Rows are points. The last column is the point's height on a tilted bowl or saddle (a function of degree 2), plus a little noise. Count its main directions that bend up, bend down and stay straight.

Points (10 x 3):
+0.14	-0.05	-0.17
+0.81	+0.03	-0.66
+0.10	+0.53	-0.33
+0.48	-0.01	-0.34
-0.03	-0.85	-0.58
+0.18	+0.42	-0.30
+0.11	+0.85	-0.58
-0.10	-0.21	-0.15
+0.52	+0.14	-0.40
+0.05	+0.80	-0.54
Directions: 0 up, 2 down, 0 straight

Points (17 x 4):
+0.50	-0.32	-0.03	+0.31
+0.09	+0.09	+0.31	+0.25
-0.55	+0.17	-0.66	+0.06
+0.23	+0.09	+0.21	+0.22
+0.66	-0.39	+0.47	+0.69
+0.55	+0.37	-0.24	-0.16
+0.35	-0.42	+0.04	+0.35
+0.44	-0.25	+0.12	+0.33
-0.05	-0.34	-0.17	+0.22
-0.13	+0.88	+0.36	-0.60
+0.02	-0.29	-0.40	+0.31
-0.72	+0.62	+0.31	-0.81
-0.19	+0.28	+0.40	+0.03
+0.51	-0.02	+0.64	+0.77
-0.23	-0.87	+0.38	+0.23
-0.37	-0.61	-0.85	+0.70
-0.62	-0.89	-0.06	-0.20
Directions: 1 up, 2 down, 0 straight

Points (23 x 5):
+0.09	+0.39	+0.93	+0.12	+0.61
-1.00	-0.08	+0.11	+0.20	+0.29
+0.48	-0.33	-0.11	+0.69	-0.19
-0.78	-0.50	-0.29	-0.47	+0.46
+0.42	+0.63	-0.03	-0.26	+0.55
+0.27	-1.07	+0.42	+0.20	+0.18
-0.37	+0.26	-0.11	+0.29	+0.02
-0.06	+0.38	-0.01	-0.63	+0.12
+0.30	+0.29	+0.12	-0.12	+0.31
+0.00	+0.69	-0.10	+0.18	+0.43
-0.08	+0.67	-0.11	+0.07	+0.37
-0.34	-0.15	+0.60	-0.50	+0.42
+0.82	+0.00	-0.29	+0.05	+0.58
-0.32	+0.31	+0.42	+0.57	-0.02
+0.50	+0.55	+0.25	-0.22	+0.64
-0.08	+0.03	+0.27	-0.34	+0.17
-0.49	-0.08	+0.24	-0.48	+0.28
+0.40	-0.20	-0.23	+0.16	+0.08
+0.31	-0.65	-0.03	-0.99	+0.30
+0.08	-0.25	-0.39	+0.00	-0.02
-0.85	-0.25	-0.13	+0.14	+0.17
+1.27	-0.13	+0.35	+0.04	+1.24
+0.66	-0.13	+0.47	-0.86	+0.51
Directions: 3 up, 1 down, 0 straight

Points (43 x 7):
-0.36	-0.45	+0.39	-0.83	+0.02	-0.44	-0.64
-0.72	+0.06	-0.73	-0.41	-0.48	+0.04	-0.41
-0.35	+0.45	+0.28	+1.08	+0.46	-0.08	-0.69
-0.42	+0.40	-0.91	-0.25	+0.45	-0.20	-0.71
-0.54	+0.47	+0.50	-0.09	+0.30	-0.71	-0.62
+0.32	-0.69	-0.02	-0.67	-0.50	+0.50	-0.09
-0.25	+0.43	+0.20	-0.20	-0.28	+0.68	-0.72
+0.32	-0.35	-0.64	+0.37	+0.86	+0.03	-0.02
+0.75	+0.05	+0.54	+0.14	-0.06	-0.01	-0.27
+0.39	-0.47	+0.53	+0.53	-0.26	-0.29	-0.07
-0.19	+0.21	-0.10	+0.23	+0.12	-0.42	+0.00
+0.14	+0.04	+0.71	+0.38	+0.31	-0.05	-0.34
+0.00	-0.19	-0.03	-0.39	-0.03	+0.16	-0.04
-0.16	+0.17	-0.35	-0.95	-0.30	+0.10	-0.59
-0.07	+0.31	+0.90	+0.16	+0.32	-0.26	-0.53
+0.10	-0.23	-0.27	+0.40	-0.18	-0.19	+0.25
-0.59	-0.03	-0.31	-0.17	+0.46	-0.31	-0.45
+0.20	-0.17	+0.12	+0.06	+0.77	+0.06	-0.26
-0.45	+0.32	-0.19	-0.56	-0.61	+0.49	-0.66
+0.47	-0.88	-0.47	+0.34	-0.39	-0.08	+0.32
-0.18	-0.09	-0.21	-0.44	+0.13	+0.38	-0.24
+0.03	-0.47	+0.98	+0.90	+0.80	-0.25	-0.80
-0.10	+0.02	+0.84	+0.19	+0.11	+0.16	-0.49
-0.06	+0.53	-0.08	-0.42	-0.31	+0.36	-0.53
+0.00	+0.24	+0.05	-0.05	+0.24	+0.84	-0.60
+0.13	+0.10	+0.14	+0.16	+0.45	+0.72	-0.50
-0.02	-0.23	+0.23	-0.38	-0.66	-0.29	-0.06
+0.57	+0.38	-0.21	-0.34	-0.19	-0.19	-0.15
-0.11	+0.54	-0.69	-0.17	+0.64	+0.16	-0.74
-0.49	-0.21	-0.28	+0.09	+0.35	+0.23	-0.18
-1.15	-0.84	-0.46	-0.70	-0.31	+0.60	-0.67
+0.14	+0.39	-0.63	-0.33	+0.30	+0.49	-0.48
-0.49	-0.77	-0.33	-0.23	-0.31	-0.62	-0.04
-0.10	+0.59	+0.01	+0.58	+0.19	-0.58	-0.15
-0.19	-0.20	-0.13	+0.27	+0.09	+0.92	-0.31
-0.10	+0.20	+0.15	-0.01	+0.14	-0.85	-0.08
-0.29	-0.57	-0.41	+0.57	-0.45	+0.48	-0.01
+0.82	-0.43	-0.21	+0.83	-1.15	-0.13	-0.69
+0.01	-0.26	+0.17	+0.63	-0.02	-0.95	+0.09
+0.26	-0.37	-0.10	+0.10	-0.67	-0.25	+0.18
-0.83	+0.65	-0.39	+0.24	-0.35	-0.11	-0.59
-0.32	+0.51	+0.01	-0.12	-0.72	-0.86	-0.16
-0.28	-0.05	-0.26	+0.42	-0.43	+0.32	-0.08
Directions: 0 up, 5 down, 1 straight
